Rows are points. To make a cloud, some directions were put in groups of two or more. Within a group, all points are equally far from the middle, so they leave a hole (a ring in 2 directions, a hollow ball in 3). The other directions are filled evenly. Then the cloud was stretched, turned, moved and blurred a little. Count the holes, and give their numbers of directions, smallest first.

Cloud, 19 rows:
[[-70 -14 -13]
 [-31  -5  18]
 [-65 -59 -57]
 [-60  28 -63]
 [-96 -63 -48]
 [-19 -13 -76]
 [ 32 -48  40]
 [ 36  10 -59]
 [-14 -42 -63]
 [ -4  50 -47]
 [-33  24 -56]
 [ 11  21  25]
 [  2 -12  -2]
 [ 21  15 -50]
 [ 54 -11  -1]
 [ 24  19  31]
 [-13 -90  27]
 [  4 -16 -67]
 [-53 -84 -44]]
Holes: 0

Cloud:
[[  35   31  -36  -13]
 [ -50  -52    0   46]
 [  62  -67   37   37]
 [ -67   84   23  -49]
 [  -8 -104  -46   46]
 [ -45   -8   29   55]
 [  16   30  -17  -54]
 [ -62   49   -4  -16]
 [  25    0   56   50]
 [ -14   -9   49    5]
 [  49   12  -17   53]
 [  32  -55  -39   57]
 [ -31   -9  -12  -27]
 [ -47    7  -18   22]
 [ -16   51   67  -61]
 [  50   14   74   10]
 [  -1  -55  -36   10]
 [  33  -81  -37   50]
 [  27  -73   15  -13]
 [  68  -97   12   33]
 [ -34  -25   -1  -83]
 [  45  -19   20   65]
 [ -40   25   10  -71]
 [  20  -19  -63   36]
 [  21  -42  -72  -16]
 [  27    9  -33  -28]
 [  71  -17  -18   99]
 [  54  -33   12  -57]
 [ -56   13    9  -11]]
Holes: 0

Cloud:
[[ -31  -86    0  -23  -15   27]
 [ -59  -54   32   -6   36   59]
 [   8    7  -12   19    5  -12]
 [ -33   18   55  -18  -24  -30]
 [ -30   -5   19    5  -45   -4]
 [  22 -103  -19  -30  -34   37]
 [  15   27    0   25  -14   75]
 [ -39  -30   24  -18  -36   22]
 [ -25  -88   46   11    2   18]
 [  14   -6  -82  -51   -6   26]
 [ -28  -52    5   34  -68   51]
 [ -10    4   18   76  -31    6]
 [  60  -37  -21  -18   -9  -24]
 [ -39   32   35   55   34   19]
 [   7  -93  -65  -44  -35   30]
 [  60  -66   53  -11  -34   55]
 [  51  -25   36    0  -36  -19]
 [ -16   77   11   17  -21  -34]
 [  22  -87   63   15    4   63]
 [  46    3   51   23   34   39]
 [  46  -90   76   13    6   25]
 [  -4  -40   39  -38   11  -43]
 [ -60  -35  -48  -71  -12  -21]
 [  74  -35   52  -11  -56   31]
 [  64  -27   16    7   37   46]
 [ -33    8    8  -42   36   46]
 [ -52   40   -1  -46   51   16]
 [  56    9  -74  -76    3   18]
 [  44  -41   63  -29   -1   35]
 [ -48   51   73   26   21   41]
 [  63   49   -7  -60   14   29]
 [ -20  -63  -54   12   37   38]
 [  27    6   79  -22  -25   19]
 [ -55   59    8   29  -20  -33]
 [ -20  -62   26  -29  -12   51]
 [ -24   26  -40  -49  -43  -16]
 [ -12  -89   12   -2   -5   -5]
 [  28 -121  -41  -11  -34   40]
 [ -41   40   98   49   25   35]
 [  -7  -52   57    8   30   57]
 [ -19    7  -12   -2   -9  -35]
 [  25   10  -33  -55  -71   13]
 [ -21  -43   18  -35   55   42]
 [ -17  -61   17   22   31   88]
 [ -43   96   70   -8   36   -1]
 [ -92  -11   49    4  -18   13]
 [ -25   27   -1  -34    1   79]
 [ -51   44   -4   30  -13  -20]
 [ -21  -56  -19   31   -5   -7]
 [   7  -64  -46    3  -53   41]
 [  11  -48 -107  -56  -13   37]
 [  14   17   55  -44   69  -10]
 [  21  -41   -9   51  -48   31]
 [  52  -77   59  -16   -2   22]]
Holes: 1 (2)
